Each row is a point. A path goes straight from each point to the next, and from the last back to the first. The post is the endless flat space through its rows: a point in 2 columns, a line in 3, a plane in 4, and so on, so that a path can go around it. How many times does the path go around the post? Going back the other way cancels.
In the rows, zero is written as 128.

Post (1 x 2):
120, 134
Path:
131, 159
97, 151
100, 139
58, 89
133, 101
122, 112
81, 90
95, 141
115, 156
145, 148
152, 93
140, 131
166, 173
129, 154
182, 131
139, 102
135, 95
192, 132
148, 177
73, 166
116, 206
180, 168
141, 106
162, 130
Times around: 0

Post:
118, 161, 122, 115, 155, 148
152, 161, 115, 130, 190, 146
90, 102, 137, 157, 114, 99
149, 124, 101, 117, 153, 127
159, 152, 129, 92, 191, 129
Path, 20 rows:
142, 104, 139, 99, 186, 98
121, 132, 138, 111, 184, 145
116, 135, 90, 105, 140, 134
178, 90, 132, 87, 170, 57
158, 150, 156, 105, 155, 90
175, 156, 86, 127, 168, 171
95, 172, 81, 116, 122, 201
131, 107, 125, 129, 213, 134
94, 193, 149, 157, 198, 155
159, 101, 75, 159, 196, 162
155, 76, 107, 137, 129, 144
156, 169, 140, 111, 128, 137
131, 147, 113, 118, 123, 108
117, 148, 59, 158, 152, 148
95, 115, 69, 190, 159, 172
126, 110, 160, 64, 161, 107
169, 94, 129, 112, 150, 104
138, 190, 110, 130, 152, 163
154, 185, 96, 86, 154, 130
105, 156, 97, 111, 159, 128
Times around: 1

Post, 10 rows:
152, 151, 163, 182, 94, 109, 175, 111, 130, 132, 106
151, 117, 170, 194, 90, 130, 146, 120, 117, 128, 143
96, 134, 98, 134, 162, 106, 71, 168, 146, 158, 158
139, 130, 115, 108, 144, 121, 103, 133, 111, 140, 128
130, 133, 154, 181, 117, 126, 156, 85, 129, 84, 123
116, 106, 104, 115, 198, 133, 117, 159, 141, 150, 144
144, 157, 98, 128, 175, 99, 113, 161, 136, 127, 169
131, 144, 82, 123, 143, 127, 140, 151, 112, 123, 150
113, 103, 167, 132, 114, 81, 144, 139, 105, 91, 141
147, 112, 153, 198, 93, 102, 158, 136, 77, 73, 102
Path (24 x 11):
142, 144, 104, 193, 118, 112, 126, 138, 90, 118, 130
187, 135, 116, 167, 76, 132, 161, 156, 101, 189, 105
158, 189, 129, 147, 83, 91, 79, 116, 141, 144, 129
104, 125, 149, 118, 205, 158, 174, 139, 202, 125, 172
123, 116, 150, 142, 205, 116, 114, 177, 134, 142, 159
170, 178, 100, 158, 147, 123, 208, 163, 88, 78, 138
126, 135, 163, 189, 51, 163, 127, 109, 118, 143, 95
119, 147, 171, 94, 96, 68, 173, 103, 134, 86, 126
131, 112, 127, 196, 109, 156, 110, 151, 100, 137, 121
101, 91, 138, 174, 216, 122, 129, 150, 106, 113, 136
136, 142, 82, 180, 162, 110, 125, 131, 118, 128, 155
119, 128, 102, 151, 169, 71, 120, 189, 119, 162, 164
173, 135, 139, 191, 176, 140, 135, 145, 91, 128, 146
153, 148, 143, 146, 93, 121, 135, 155, 95, 107, 143
153, 109, 170, 164, 125, 117, 149, 123, 112, 109, 81
131, 126, 121, 140, 155, 129, 153, 86, 174, 137, 108
196, 120, 111, 249, 112, 151, 160, 97, 116, 85, 107
171, 140, 155, 126, 109, 96, 186, 152, 113, 107, 49
164, 184, 130, 136, 179, 147, 157, 94, 141, 63, 164
145, 117, 117, 194, 174, 150, 187, 164, 95, 103, 115
127, 155, 112, 185, 118, 143, 165, 192, 112, 128, 119
128, 122, 160, 127, 121, 117, 153, 172, 146, 147, 161
132, 184, 133, 113, 152, 142, 128, 93, 179, 147, 183
61, 126, 164, 184, 105, 85, 102, 150, 102, 92, 175
Times around: 1
